Each row is a point. Each copy is the shape, with its points in the same order, turned, moved and blurred by noise. Is it also mirrored, or only turned?

Shape (5 x 2):
[[ 59  37]
 [-58  53]
 [-19 -15]
 [  9   6]
 [  3 -11]]
Copy 1 (5 x 2):
[[ 20 -50]
 [ 90  39]
 [  4  31]
 [ 15   1]
 [  5  10]]
Copy 1 is: only turned
Copy 2:
[[-14  61]
 [-66 -44]
 [ 12 -30]
 [ -2   3]
 [ 13  -5]]
Copy 2 is: only turned
Copy 3:
[[ 55  23]
 [-62  36]
 [-21 -30]
 [  7  -9]
 [  1 -25]]
Copy 3 is: only turned
Copy 4:
[[ 65  54]
 [ 34 -58]
 [-16  -1]
 [ 15  18]
 [ -6  20]]
Copy 4 is: mirrored

Shape:
[[-40   1  46]
 [ 21  52 -17]
 [-35  56  -5]
 [ 18  49  60]
 [-24  -2   0]
 [-33 -33 -24]
 [ 31 -31 -18]]
Copy 1:
[[-27 -56  -2]
 [ 17  16  53]
 [-48  -9  53]
 [ 36 -51  42]
 [-35 -12   0]
 [-46  12 -29]
 [ 13  32 -30]]
Copy 1 is: only turned
Copy 2, 7 rows:
[[ 74 -23 -24]
 [  1  38 -43]
 [ 23  -3 -74]
 [ 72  52 -28]
 [ 23 -24 -16]
 [  4 -52  -1]
 [-12   1  31]]
Copy 2 is: mirrored
Copy 3 (7 x 3):
[[-36 -50  -6]
 [ -8  43 -30]
 [-51  25   1]
 [-20 -13 -74]
 [-17 -21  20]
 [ -1 -21  50]
 [ 50  -2  18]]
Copy 3 is: mirrored
Copy 4 (7 x 3):
[[ 14  36  11]
 [-65 -13 -39]
 [-63  29  -2]
 [-10  33 -74]
 [-16   0  12]
 [-11 -27  51]
 [ -5 -64 -16]]
Copy 4 is: only turned

Shape, 10 rows:
[[ 11 -17 -19 -10]
 [ -9 -53  92  -7]
 [ -2 -16 -29 -36]
 [-20 -27  30 -47]
 [  1  -6 -17 -41]
 [-79  41  -4  29]
 [ 20  16  12   0]
 [-15  21 -13  51]
 [  7  -3 -11  19]
 [ 24 -34   1 -31]]
Copy 1:
[[  -5   12  -26   22]
 [  18  -47 -121  -18]
 [ -19   -1  -20   48]
 [ -12  -47  -65   33]
 [ -30   -5  -24   40]
 [  42  -59   31  -11]
 [ -21    3  -23  -19]
 [  31    4   16  -28]
 [   4   11  -13   -5]
 [ -25   13  -60   28]]
Copy 1 is: only turned
Copy 2, 10 rows:
[[  -8    8   -7    2]
 [  23 -100  -42   -9]
 [ -18   19   10  -21]
 [   0  -38    4  -48]
 [   1   11   15  -22]
 [  87   41  -40  -39]
 [  27   -9   15   18]
 [  52   29  -36   20]
 [  19   19  -13   19]
 [ -29  -18   14    8]]
Copy 2 is: mirrored
Copy 3:
[[-19  -3  27  14]
 [-67 -97 -24  -1]
 [-41  21  23  10]
 [-70 -20 -13  -4]
 [-39  16  16  -4]
 [ 18  15 -77  39]
 [  4 -20   6 -18]
 [ 41 -13 -15  33]
 [  7 -15  13  18]
 [-46 -19  36  -1]]
Copy 3 is: mirrored
Copy 4:
[[ -1  14 -12  12]
 [ 25 -84 -50  42]
 [-23  22 -34   3]
 [-18 -37 -63   7]
 [-10  18 -36 -11]
 [-95 -41  31  13]
 [  9 -28   3 -21]
 [-29 -15  54  13]
 [ -9  -1  22  13]
 [ 15   5 -47   5]]
Copy 4 is: only turned

Shape:
[[  2  34  27 -30   6 -24  32 -12]
 [-62 -70 -30  48  14   3  64  60]
 [-12  -6 -41 -27 -21 -41 -15 -50]
 [  0   4   1  -4  16  22  19 -13]
 [ 34  30 -12  11  20 -27  49  -7]
 [ -7 -15  -7  12  25 -47 -18 -22]
 [ 36  52 -29 -70  26  17 -31  85]
 [ 95 -10 -12  -2  27 -24 -43  19]
 [ -6   2  14  48 -30 -47  27  -7]
 [-23  25 -40  29  43  59   1 -33]
 [ -9  -4 -50 -11  20  74 -25 -19]]
Copy 1 (11 x 8):
[[  1  61  17 -15 -60   2  26   4]
 [-18  -2 -77  79  -1 -40  78 -33]
 [ 28  55  51  44  22  40  24   0]
 [-20  24  -4  -9  -7   4  28 -15]
 [-20  88  -3 -26  -5  -6  39 -19]
 [ 15  29  34   9  13 -12  63  24]
 [  1  48 -26 -27  14 -45 -86  38]
 [ 49  59  17 -66  53 -54  19  -1]
 [-11  62  38  29 -16 -40  66 -37]
 [-57 -11 -10 -18  31  37  25 -14]
 [-19 -24  -9   5  44  46 -14 -13]]
Copy 1 is: mirrored
Copy 2:
[[-35  10  -3 -22   7  10 -44  17]
 [ 20 -60  26 -41  65 -64  55 -46]
 [ 51  41 -36  12  25   9 -38 -21]
 [ -4  -4  22   0   5  16 -13  -7]
 [-17 -10 -19 -41  28  53 -15   1]
 [ 45  -5 -16 -21  23  -6 -26  18]
 [-50  81  37 -41   6  23  52  58]
 [ 48  26  13 -75 -24  59  11  43]
 [  6 -36 -56 -25 -10  -8  -5 -13]
 [ 10 -29  36  55  49  40  17  18]
 [ 28  20  63  45  21  36  25   0]]
Copy 2 is: mirrored

Shape, 15 rows:
[[ -1  59  23  -6 -52   7 -15  51 -47]
 [-59  16  17  23 -26 -28 -22  21 -26]
 [ 34  47  29  25  -1  58 -44 -25   5]
 [  1  18 -12   8 -13 -17  12  -5 -19]
 [  2  39  29  41 -15  54 -46   2  23]
 [ 36 -65   3 -65  41 -38  18 -28  53]
 [ 23   3 -46  -2   4 -25 -26  25 -37]
 [-22  11 -20 -24 -12 -19 -41   0 -68]
 [ 42 -45  -2  -1  38  -5  38 -20  34]
 [ 23 -11 -43 -34  23   2  31 -44  50]
 [ 29 -48 -25 -15 -35 -30   6 -28 -29]
 [-17  18  24  32 -15  40 -17  36  -4]
 [-35 -26  32  13  24  58  18  43  14]
 [ 33  38  22  43   7  19 -36  13  28]
 [ 51 -44 -59 -38 -18 -16  -9 -11  46]]
Copy 1, 15 rows:
[[ -6   1 -61  28 -34 -71  36  15 -27]
 [ -8  32  -4   9 -72 -42  21 -19   4]
 [ -6  64 -62  74  32 -31  20  -3  37]
 [  8  -3  -2  44 -19  -7  17 -11  -4]
 [-19  79 -50  46  14 -43  -3  -4  26]
 [-15  -8  40 -14  53  82  63   3  28]
 [  1   1 -23  56 -47  30  28  32  -8]
 [-21  -2 -19  57 -70 -10  64   8  15]
 [ 17  -3  22  15  49  54   5   5  38]
 [-33 -12  19  47  51  63  12 -28   8]
 [  2 -16  54  58  -7   9  47  38  12]
 [-17  37 -44  17 -14 -44 -13  11  25]
 [-31  11 -33 -27   2 -18 -30   6  68]
 [ 13  73 -53  36  19 -10   3   4   7]
 [-42   8  34  46  35  63  27  43 -19]]
Copy 1 is: mirrored
Copy 2 (15 x 9):
[[ 19  -8 -25  28 -35 -85 -13 -27  43]
 [-44   1 -21 -15  -5 -43  22 -15  58]
 [ 64   0  10  12  16 -59  58 -10 -24]
 [ -6   4   1  19   3  -3  -9 -23  16]
 [ 44   8 -20 -29  31 -69  45 -10  -6]
 [ 51  41 -39  18   8 121   6  16  19]
 [ 17   3  -1 -11 -15   3 -14 -74  37]
 [ -9  10 -16  11 -25 -16  27 -74  52]
 [ 33 -13 -17   4  25  74   5   7 -19]
 [ 28  46 -16  22  29  60  -4 -12 -42]
 [  5   0  -6  37  39  54  -7 -54  58]
 [  9 -18 -35 -15   9 -49  19  -1  15]
 [  7 -38 -91 -28   1  -8  40  23 -20]
 [ 63   1   9 -26  11 -46  27   4  -8]
 [ 59  41 -27   8  58  62 -28 -55  21]]
Copy 2 is: mirrored
Copy 3, 15 rows:
[[-74  -8   8 -25 -51  38  19  48  13]
 [-30  -9   8 -13 -40   0  48 -18  19]
 [ 12 -43 -15  30 -15  20  -7  93  16]
 [-10  11 -19 -20 -20  11   7  13 -26]
 [  4 -57  14  36 -37  32   5  59  20]
 [ 70  22   7 -70  71  16 -57 -10   2]
 [ -8 -20 -59 -57 -24  21  -2   7 -28]
 [-51  -5 -65 -42 -25   8  10  -2  28]
 [ 55  -6  12 -33  47  -3 -36  14 -48]
 [ 52  23 -23  -3  39  34 -51   2 -34]
 [  0  15 -34 -55 -16 -29 -52  -3 -13]
 [-33 -55  24   9 -23  24  10  31  -3]
 [-30 -68  51  10  37  19  -4  -1 -14]
 [ 32 -57  11  -5 -31  35  11  61  -7]
 [ 45   4 -24 -52 -10  34 -88 -12 -21]]
Copy 3 is: only turned

Shape:
[[ 53  38  -6   5  24  -2  38 -24 -47  50 -18]
 [-13   9 -12 -29  33   5 -16 -69 -26 -60 -60]
 [-24  57  57 -58  34  51   0  18  37  14  40]
 [-37 -30   0   7   1   8  38  17   9  34  -4]
 [-29 -34 -35  59  37  -7 -17  78  33  15   5]
 [-35  -7 -62 -12 -55  20 -10 -88 -40   5  19]
 [-42 -22  16 -50  54  71  20 -33  -6  17 -93]
 [-30  30  14   8 -10  59   1 -14 -74  -9   6]
 [ 48 -37 -26  -7  34   4   9  32 -11   3 -30]
 [ 46  14   5   6 -22  21 -26  -3  19 -14 -14]
 [  0 -38  59  76 -57   7 -30 -23 -16 -13 -33]
 [  4  14 -40  34 -36 -11  29 -16 -58  29 -59]
 [  5   7 -11   5 -28  -4  67 -22  19 -23 -17]
 [ 24 -53 -32  -1  25 -31  10 -56 -26 -22  22]
 [-73 -10  22  -4   1 -28  12  81 -12   2 -37]]
Copy 1:
[[-24 -41 -27  57   7  58  28  52 -12 -13  -7]
 [ 50 -75  25 -42   6  27 -22  14  12  29 -41]
 [101  35 -19  50 -22  21   0   6 -61   6  36]
 [-12  42 -10  42 -26   5  -4   3   5  37 -12]
 [-39  69 -36 -41 -57 -13  -2  25  30  -6  44]
 [ -9 -47   5  41  59 -54 -59  -5  16   4 -33]
 [ 43 -52  54  26 -52  23   5   6   2 105  19]
 [ 32 -17  47  59 -15  -1 -37  28   3 -37 -16]
 [-33 -22 -27   0 -46  41  21 -13  22  -2  11]
 [ 16  -3   8   3  26  28  32 -19   2 -35  16]
 [ 11  41  59   9  24  -2  45  11  82 -25 -43]
 [-58 -19  21  42  33  45 -27  35  41  12 -17]
 [-25  24   7   2  23  38  -4 -10 -34  18 -45]
 [-14 -45 -51 -10  -9 -23   6   2  21 -11 -64]
 [ 17  77  10  11 -63  49 -59   2  47  26  10]]
Copy 1 is: only turned
Copy 2, 15 rows:
[[-29  31 -23  45 -48  14 -38 -39  67 -46  -3]
 [ 16 -53 -58  45 -48  37   2 -41  14  11  59]
 [ 83  39  56  64 -58   1   3  33   3 -25  -5]
 [-20  16  12 -15  -1 -26 -29  15 -11 -18  25]
 [-95  12  25   3 -11 -45   8  27 -24  34 -19]
 [ 10 -60 -40 -11  24  56 -55  35  55 -18  13]
 [ 23  22 -39  53 -43   0 -76 -23 -51  -2  83]
 [ -5  -1  -6  78  18  30  -3  34  44 -49  43]
 [-44   6 -20  43  -8 -19 -19 -64  -8  -9 -24]
 [ 12   9  10  56  14  20   0 -34  40  34  -7]
 [-11  31 -30  18  71  -1  26  -5  59  48  58]
 [-65   4 -20  -4  16  54 -46 -34  56 -29  30]
 [ 10 -29  25  -9  -6  -9 -21 -53  52 -15  35]
 [ -5 -56 -73   3 -13 -22  -5 -24  38  -1 -22]
 [-45  40  32 -15 -14   8  38   4 -55 -20  45]]
Copy 2 is: only turned
Copy 3:
[[ 11  -5  -4  -3  -4  14  51  -7 -55  96  27]
 [ 24 -35 -30 -26  -2 -15  27  96   8   8  -7]
 [ 36 -28 -25  37  24 -72  85 -59  44  11   9]
 [ -3   9  16 -30  30 -28  -7 -54 -12  13   7]
 [  6  -4  32  21  73  36 -47 -60   8  -9 -11]
 [  0  54  30 -76 -25  21  71  38   2 -19  16]
 [ 78   0 -39 -24  24 -96  -7  34 -35  14  -1]
 [ 15 -30  13 -22   4  -5  87  -7 -58 -25   3]
 [-17  22 -28  32  44   6 -18  -1 -38  37   7]
 [ -9  -1 -22  45 -30  14  20  -2  -2   3  33]
 [-25 -32  32   8 -82  -1 -24 -12 -50 -36 -10]
 [ 10  -5 -11 -60 -18  46   6  -1 -66  31  35]
 [-40 -20  -6 -36  -6 -21  13  -1   6  19  63]
 [-49  21  24 -10  13  10  19  55   4  47 -22]
 [  0 -40 -42 -42  39   0 -25 -77 -12 -14 -34]]
Copy 3 is: mirrored
Copy 4, 15 rows:
[[  2  48  29  32 -19 -61 -14   4  27  48  46]
 [ 22  65  46  21  15   8  58   4 -32 -41  -2]
 [  1  29   7 -30  41 -77 -74 -36  25 -54 -44]
 [ 22  10 -31 -13 -16   6 -59   3 -12  14   4]
 [ -2   6 -79 -30 -71  30 -27 -62  19 -12  11]
 [-16  26 -15  32  46  23   3  90  -2 -38  55]
 [ 10 114  28   0  24  18 -33 -12 -60  16 -45]
 [ -4  53  50  24 -10   9 -56  28  39 -49  21]
 [-16  19   9  -3 -25   2  -5 -62 -20  34  39]
 [-21  -4  21   1  25   6  13 -30  47   4   1]
 [ -3 -36  29  45 -34  67  -3  24  44  11 -46]
 [ 37  47   3  48 -15  28  -6  25  34  44  60]
 [ 50  -3  16 -37  13   2   0  22  10  21  23]
 [-20 -15   8   8 -28 -14  35  24 -49 -11  45]
 [ 80  12 -29  24 -31  32 -69 -60  -3 -25  -6]]
Copy 4 is: mirrored
